Every row gives one point. Each copy is the shape, with its points in the same order, turned, moved and blurred by noise. Some copies are also mirrored. Which?

Shape (6 x 2):
[[ 33 -18]
 [-27  46]
 [ 44 -10]
 [ 13 -25]
 [-13  -1]
 [-29  -3]]
Copy 1, 6 rows:
[[ 49 -11]
 [-29  34]
 [ 56   1]
 [ 31 -22]
 [  1  -8]
 [-16 -14]]
Copy 1 is: only turned
Copy 2 (6 x 2):
[[-26   4]
 [ 59  -1]
 [-28  21]
 [-24 -18]
 [ 17 -21]
 [ 24 -31]]
Copy 2 is: mirrored
Copy 3:
[[ 37  -7]
 [-33  33]
 [ 42   4]
 [ 14 -23]
 [ -5  -3]
 [-26 -15]]
Copy 3 is: only turned

Shape:
[[ 14 -19  -1]
 [-14  33  46]
 [ 58  -9 -26]
 [ -9  -9 -18]
 [ 17  12 -14]
 [ -3  15  33]
 [-12   6  34]]
Copy 1, 7 rows:
[[ 24  -4  -1]
 [-29 -44 -35]
 [ 54  27 -28]
 [ -1  14   9]
 [  8  17 -25]
 [-10 -29 -24]
 [-11 -35 -12]]
Copy 1 is: mirrored
Copy 2 (7 x 3):
[[ 21  -2  -7]
 [-20  -1  54]
 [ 60  26 -12]
 [ -4  14 -19]
 [ 18  28   2]
 [ -6  -4  35]
 [-14 -11  28]]
Copy 2 is: only turned
Copy 3:
[[-26   1  -8]
 [ 17 -12  55]
 [-19  44 -34]
 [ -7 -20 -19]
 [  4  12 -10]
 [ -1  -7  36]
 [ -7 -18  36]]
Copy 3 is: mirrored

Shape, 8 rows:
[[ 13   2   2  13]
 [ 10  -4  10  -7]
 [ 11   5   9   3]
 [-60   3  -3   4]
 [ 12 -14  -2   1]
 [  5   2  -1  -6]
 [-14 -12  -1   4]
 [ -4 -11  15   5]]
Copy 1 (8 x 4):
[[  7  12  -7   6]
 [-10   9 -18  -5]
 [ -3  17 -12   4]
 [-26 -15  49 -13]
 [  5  -4 -17  -4]
 [ -4  12  -9 -10]
 [ -5 -11   5  -5]
 [-11  -3  -5   8]]
Copy 1 is: mirrored
Copy 2, 8 rows:
[[ -7   7  -1  12]
 [ -8  -3   8  -6]
 [ -6   8   5   3]
 [ 40  13 -37 -33]
 [ -7 -13  -4   8]
 [-11   3  -5  -6]
 [ 12  -5 -15  -6]
 [ 12  -3   5  -1]]
Copy 2 is: mirrored
Copy 3:
[[  0   6  -4  22]
 [ 14   4   8  11]
 [  8  13   2  15]
 [-43  12  23 -30]
 [  6 -10   4  19]
 [  7   3  -2   4]
 [-12  -3  14   4]
 [ -2   7  20  14]]
Copy 3 is: only turned
Copy 4 (8 x 4):
[[  2   5 -12   6]
 [ 10  15   2  -5]
 [  3  16  -4   3]
 [-37 -21  40 -11]
 [ 17  -1  -5  -4]
 [  1  10  -3 -10]
 [ -1  -9  12  -4]
 [  7   5  11   7]]
Copy 4 is: only turned

Shape:
[[-12  -9  -3 -10  13  -2]
 [-14   0  60   1   1 -11]
 [  2 -23   2   3  -3   2]
 [  5  -7  -2  -3  -5   1]
 [ -5  -2  -6  -5  -1 -12]
 [  6 -11  -1  -4  -7  29]
 [ -1  -8  -7  -5  10   1]
 [-19  -2  -7 -12 -10   1]
 [  1  -2   2  -2 -10 -12]
 [ -8  -4  -1   3  -1  -5]
 [-14  -2  -7   6  -4   6]
 [  5   1  -8   3   2 -11]]
Copy 1 (12 x 6):
[[-12 -12  -6   9   6   9]
 [  2 -19  12  22 -10 -50]
 [ 10 -19  10   3   2  13]
 [  6  -6   4  -7   1   7]
 [ -1 -11 -12  -6  -3   6]
 [  4   6  26   5   2  19]
 [ -5 -10  -3   2  10  14]
 [ -9  -4  -5   0 -17  11]
 [  8 -12  -4  -9  -3  -3]
 [  5  -8  -7   4  -5   7]
 [  7  -1  -4   9 -11  14]
 [ 10  -5 -13  -7   9   6]]
Copy 1 is: only turned
Copy 2 (12 x 6):
[[ -6   0  14  -6  13 -10]
 [ 29  48  17 -17 -14  -7]
 [  0  -6  16  -9  -7  13]
 [  0  -8   3  -3  -6   2]
 [ -8   2   4   5   2  -7]
 [  7 -22   0 -26  -3   6]
 [  0  -8  10  -3   8  -6]
 [-15   6  -5 -12   5  -9]
 [ -5   7   1   2  -9  -2]
 [ -5   5   1   1   3   3]
 [ -2   1  -7  -8   9   5]
 [ -2  -4   3  13   0   1]]
Copy 2 is: only turned

Shape (15 x 9):
[[  0  20 -16  -8 -29   3  -1  19 -21]
 [-29   6 -25   2   6  20 -28 -23   5]
 [  3  -7 -18  11  17  -6 -17 -14  30]
 [  4  -2   0 -27 -34  -1   3  11   4]
 [-12 -17  32  -4   9 -10   9  40   7]
 [ -7  20 -31   6 -47   2  14  32   2]
 [-27  -4 -22  17  -9  13 -10 -10  12]
 [ -2   1  44  -2   9 -29  20  44  -5]
 [-10   5  14  16  25  10  -5  39  -8]
 [-20  14 -26   2  27  -4 -13 -38  17]
 [  1  -3 -21   9 -37 -18 -12 -11 -25]
 [  2 -15  12  -8  39  -3  18  41  -3]
 [  4 -11   8  23  32  22   4   8  -7]
 [ 13  31  -4  -1 -60   4  -5  11  -1]
 [-31   7 -27  11  14  26  18 -46  29]]
Copy 1:
[[  4  25 -25  -5 -17  -4  11   8 -16]
 [  9  -7 -30  11   4  12 -29   1  38]
 [ 18  -7   2  16  -2 -16  -7  10  42]
 [ 29  16  -2 -19 -38  -7  11   5  -1]
 [ 17  29  43 -17  -8   4   8  31   4]
 [ 15  40 -24  26 -35  -2  16  14 -14]
 [ 18   5  -5  23  -8  12 -24  -4  20]
 [ -1  46  49 -25   6 -11  23  26   0]
 [ -7  10  17   4  11  14   6  42   0]
 [ 12   4 -22   8  19  -6 -17 -15  55]
 [  2  15 -20   7 -19 -32 -18 -13 -13]
 [ 28  19  32 -18  30  -1  18  43   7]
 [  7 -18  19   7  29   7   5  19   2]
 [ -2  17 -22   5 -56 -10  25  -6  -8]
 [ 34   1 -15  26  20  24 -14 -31  43]]
Copy 1 is: mirrored
Copy 2 (15 x 9):
[[ -7  15 -12  -9  -7  18  -6  31 -36]
 [-36  13  14   0  -3  38   8   4  16]
 [ -4   5  14  10 -11   7  32 -13  12]
 [  1  -9 -33 -18 -10   8  -6  23 -14]
 [ -6 -20 -14   9  26 -36  -9  18 -10]
 [-14  28 -32   4 -21   9  14  49 -35]
 [-31  14   0  17 -11  23  13  13  11]
 [ -1  -7 -14   3  25 -55 -18  10 -31]
 [ -8   6  20  16  38 -20  -2  25 -20]
 [-27  25  11  -2   2  20  27 -29  15]
 [-17   6  -6   7 -40  25 -18   0 -32]
 [  5 -14  -7  15  50 -21  11   5 -24]
 [  5   6  15  33  31   3  -4   2  -2]
 [  7  27 -19 -15 -40  12 -15  45 -19]
 [-26  39 -17  23   8  32  22 -16  38]]
Copy 2 is: mirrored
